Every row gives one point. Examples show where two turns around zero, p and q, send a point. Write where each new point lands after one turn and then the other. Backwards means that the second turn is done in reverse. Each puzzle has new turns, and all numbers are rounded.
(in the rows, 100 means zero)

Turn p:
| 131 | 124 |  98 | -> |  95 | 136 | 116 |
| 111 | 115 | 104 | -> |  92 | 113 | 111 |
|  62 | 103 | 104 | -> | 79 | 70 | 89 |
| 141 |  42 | 147 | -> | 170 |  84 | 146 |
|  55 | 115 |  47 | -> | 66 | 96 | 38 |
Turn q:
| 166 | 118 | 124 | -> |  78 | 168 |  86 |
|  34 |  80 | 102 | -> | 137 |  48 | 128 |
|  79 | 127 |  91 | -> |  80 |  82 | 122 |
| 121 |  75 |  84 | -> | 106 | 103 |  64 |
Where do these land?
p, then q backwards: |  97 |  39 | 129 | -> |  45 |  61 | 106 |
p, then q backwards: | 151 | 104 | 100 | -> | 113 | 100 | 149 |
p, then q: |  62 |  93 | 140 | -> | 154 |  95 |  90 |
p, then q backwards: |  96 | 131 | 116 | -> | 100 | 135 |  98 |
p, then q: |  64 | 118 |  78 | -> | 102 |  54 |  96 |
q, then p: | 132 | 114 |  37 | -> | 87 | 74 | 34 |

Turn p:
|  65 |  60 | 109 | 104 | -> | 113 |  93 | 152 | 106 |
| 114 |  84 | 109 |  91 | -> | 106 | 123 | 106 |  96 |
| 138 | 143 |  57 |  91 | -> | 80 | 93 | 41 | 64 |
|  46 | 117 |  93 |  62 | -> |  44 |  76 | 130 | 106 |
| 138 |  73 | 149 |  81 | -> | 114 | 167 | 105 | 116 |
|  99 | 122 |  83 | 171 | -> | 144 |  48 |  67 | 113 |
Turn q:
| 176 |  97 |  55 |  45 | -> |  83 |  94 | 194 |  60 |
|  81 |  80 | 118 | 130 | -> | 119 |  81 |  69 | 118 |
|  82 |  63 | 115 |  96 | -> | 109 |  83 |  99 | 139 |
|  94 | 118 | 130 | 110 | -> | 121 | 123 |  80 | 101 |
|  54 |  89 | 116 |  86 | -> |  88 | 111 |  82 | 146 |
| 114 | 153 |  66 | 133 | -> |  80 | 108 |  76 |  35 |
Where do these land?
q, then p: | 117 | 127 |  89 | 109 | -> |  68 | 111 | 103 |  94 |
q, then p: |  45 |  59 | 125 |  49 | -> | 160 |  49 |  84 | 139 |
p, then q: |  96 | 111 |  48 | 125 | -> |  89 |  72 | 144 | 126 |
p, then q backwards: | 141 |  54 | 102 |  88 | -> | 131 | 145 | 130 |  92 |
q, then p backwards: | 124 | 123 |  74 | 104 | -> | 102 |  86 |  68 |  77 |
q, then p backwards: |  77 | 126 | 163 | 125 | -> | 165 | 105 | 128 | 129 |

Turn p:
| 154 | 123 | 128 |  78 | 127 | 122 | -> | 122 | 144 |  81 | 112 |  77 |  50 |
|  65 |  56 | 120 |  98 |  59 | 100 | -> |  98 | 116 | 119 |  70 | 132 | 152 |
| 118 | 111 |  59 |  81 | 122 | 125 | -> | 137 |  78 |  75 | 120 |  75 |  90 |
|  64 |  34 |  94 | 164 | 117 | 102 | -> | 105 |  78 | 171 | 134 | 147 | 134 |
|  43 |  68 |  94 | 134 |  93 |  74 | -> |  71 |  69 | 132 | 102 | 144 | 139 |
| 102 | 151 | 135 |  58 | 105 |  94 | -> |  73 | 133 |  44 |  91 |  94 |  74 |
|  93 | 123 |  93 |  88 |  88 | 105 | -> |  91 |  98 |  78 |  96 |  84 | 108 |
| 164 | 136 |  99 |  48 | 113 |  74 | -> | 117 | 106 |  58 |  67 |  74 |  29 |
|  97 |  98 |  77 | 151 |  77 | 103 | -> |  86 |  77 | 143 | 107 |  75 | 122 |
Turn q:
|  69 |  70 |  60 | 148 | 110 | 128 | -> | 150 | 120 |  70 |  54 |  82 | 119 |
|  53 |  89 | 108 | 107 | 126 |  79 | -> | 101 |  77 | 113 |  58 | 115 | 130 |
|  59 | 105 | 124 | 114 | 123 | 133 | -> |  83 | 106 |  99 |  39 |  97 |  91 |
|  53 |  71 |  83 |  86 |  93 | 117 | -> | 142 |  93 | 124 |  63 | 101 |  90 |
| 176 | 161 |  98 |  67 |  60 | 105 | -> |  69 | 110 |  77 | 185 | 113 |  43 |
|  66 | 111 | 101 | 104 | 119 |  57 | -> |  94 |  64 |  99 |  83 | 130 | 131 |
| 109 |  69 |  79 | 109 | 122 |  71 | -> | 120 | 108 | 106 | 110 | 104 | 147 |
| 174 | 122 | 137 |  88 |  41 |  92 | -> |  60 |  90 |  96 | 180 |  61 |  64 |
| 141 | 102 | 110 |  76 | 106 | 118 | -> |  81 | 133 | 115 | 128 |  99 |  84 |
Where do these land?
q, then p: | 111 | 109 | 175 |  77 |  80 | 107 | -> |  53 | 108 | 109 |  76 | 148 | 140 |
p, then q: |  84 |  99 |  50 | 143 | 110 | 121 | -> | 107 | 109 |  99 |  85 |  31 | 109 |
p, then q: | 105 | 107 |  83 | 121 |  63 |  80 | -> | 105 |  84 | 138 |  92 |  84 |  77 |
q, then p: | 144 | 120 |  66 | 115 |  99 | 115 | -> |  83 |  59 | 109 | 117 |  62 |  88 |
p, then q: |  62 | 111 |  99 |  39 | 141 | 119 | -> | 143 | 143 |  56 | 104 | 130 | 127 |
q, then p: | 129 | 125 | 159 | 104 |  99 |  69 | -> |  76 |  90 | 116 | 119 | 132 | 160 |
p, then q: |  65 |  29 |  69 | 101 | 108 |  90 | -> |  76 | 170 | 130 |  89 |  82 | 123 |

Turn p:
| 122 | 137 |  87 |  67 |  57 |  87 | 137 | 114 | -> | 118 |  98 | 121 |  44 |  60 | 123 | 126 | 107 |
|  72 | 131 |  53 | 118 |  75 | 103 |  89 |  72 | -> |  89 |  99 |  90 | 107 |  54 |  54 | 121 | 129 |
| 131 | 110 |  89 |  65 | 109 |  63 |  87 | 131 | -> | 128 | 137 |  92 |  82 | 114 | 133 | 134 | 104 |
| 119 |  61 | 129 | 112 | 146 | 119 |  83 |  65 | -> | 112 |  81 | 100 | 129 | 162 |  76 |  78 |  75 |
| 115 |  86 | 127 | 131 | 101 |  81 | 111 | 109 | -> | 105 |  78 | 115 | 127 | 110 | 133 |  95 | 101 |
|  73 | 126 |  92 | 107 | 141 |  68 | 103 |  96 | -> | 105 | 126 | 105 | 112 | 112 |  94 |  89 | 155 |
| 113 |  76 |  54 | 107 | 101 |  99 | 142 |  95 | -> | 110 | 120 | 153 | 112 |  78 |  84 | 109 |  81 |
|  52 |  78 | 130 |  86 |  63 | 144 |  59 |  87 | -> |  33 |  73 |  52 |  85 | 104 |  80 |  87 |  73 |
| 104 |  96 | 140 | 109 | 106 | 137 |  89 | 132 | -> | 101 |  87 |  69 | 102 | 105 | 126 |  58 |  74 |
Turn q:
|  81 | 114 |  76 |  89 | 114 | 102 | 128 | 140 | -> | 139 |  87 |  64 |  97 | 119 | 117 |  85 | 100 |
| 114 | 125 |  59 |  65 |  94 |  43 |  92 | 112 | -> |  90 |  65 |  65 |  73 |  78 | 150 | 120 | 123 |
| 111 |  96 | 127 |  57 | 118 |  94 | 130 |  76 | -> |  85 | 119 | 114 |  70 |  93 | 130 |  65 |  74 |
|  90 | 145 | 108 | 100 | 144 | 132 | 132 |  81 | -> |  86 | 108 |  67 | 117 | 121 | 100 |  64 |  44 |
| 149 | 106 | 119 | 135 |  65 |  75 |  98 | 111 | -> |  71 |  66 | 115 | 100 |  79 |  70 |  81 | 146 |
| 144 |  45 |  93 | 100 |  58 |  88 |  64 |  83 | -> |  71 | 118 | 146 |  79 |  92 |  94 | 134 | 159 |
|  74 | 106 | 110 | 104 | 121 | 151 |  51 | 108 | -> | 114 | 113 |  95 |  98 | 123 |  55 | 140 |  58 |
|  86 | 103 | 140 | 132 | 111 | 118 |  53 |  94 | -> |  96 |  89 | 128 | 114 |  96 |  50 | 126 |  65 |
| 117 |  89 | 112 | 120 | 100 |  88 | 107 | 104 | -> |  93 |  84 | 121 | 106 | 103 |  95 |  86 | 113 |
|  58 |  60 |  71 | 104 | 114 | 108 |  90 |  75 | -> | 119 | 132 | 118 | 131 | 117 | 127 | 138 |  91 |
|  77 | 111 |  85 |  94 |  61 | 100 | 155 | 115 | -> | 135 | 118 |  68 | 115 |  78 | 114 |  62 | 127 |
Where do these land?
q, then p: |  94 | 144 | 113 | 104 | 112 | 134 |  76 | 114 | -> |  98 | 113 | 134 | 109 | 112 |  77 | 140 | 123 |
p, then q: | 120 |  76 |  68 | 111 |  67 |  51 |  76 |  94 | -> | 112 | 111 |  96 | 140 | 105 | 105 |  35 | 109 |
p, then q: |  66 |  55 |  64 |  92 |  75 |  69 |  94 | 106 | -> | 129 | 105 |  81 | 144 |  67 | 100 |  68 |  71 |
q, then p backwards: |  99 |  74 | 113 | 112 |  80 |  54 |  97 | 131 | -> | 117 | 134 | 107 | 125 |  87 |  83 | 140 |  81 |
p, then q: |  87 | 130 | 138 | 107 | 117 | 131 | 108 |  61 | -> | 112 |  77 | 133 |  69 | 113 | 118 | 145 | 112 |
q, then p: | 106 | 139 | 120 |  99 | 176 | 138 | 109 |  86 | -> |  92 | 104 | 104 | 121 | 147 |  25 | 107 | 132 |
p, then q: | 118 |  90 | 117 | 106 | 115 | 147 |  97 |  98 | -> |  62 | 104 | 120 | 102 | 103 | 112 | 135 | 101 |
q, then p: |  98 |  77 |  53 | 111 |  53 |  65 | 136 | 115 | -> | 120 | 117 |  71 | 116 |  53 | 141 |  81 |  58 |
q, then p: | 111 | 115 | 114 |  58 | 105 | 112 | 108 |  95 | -> |  95 | 110 |  84 |  67 | 105 |  72 | 116 | 106 |
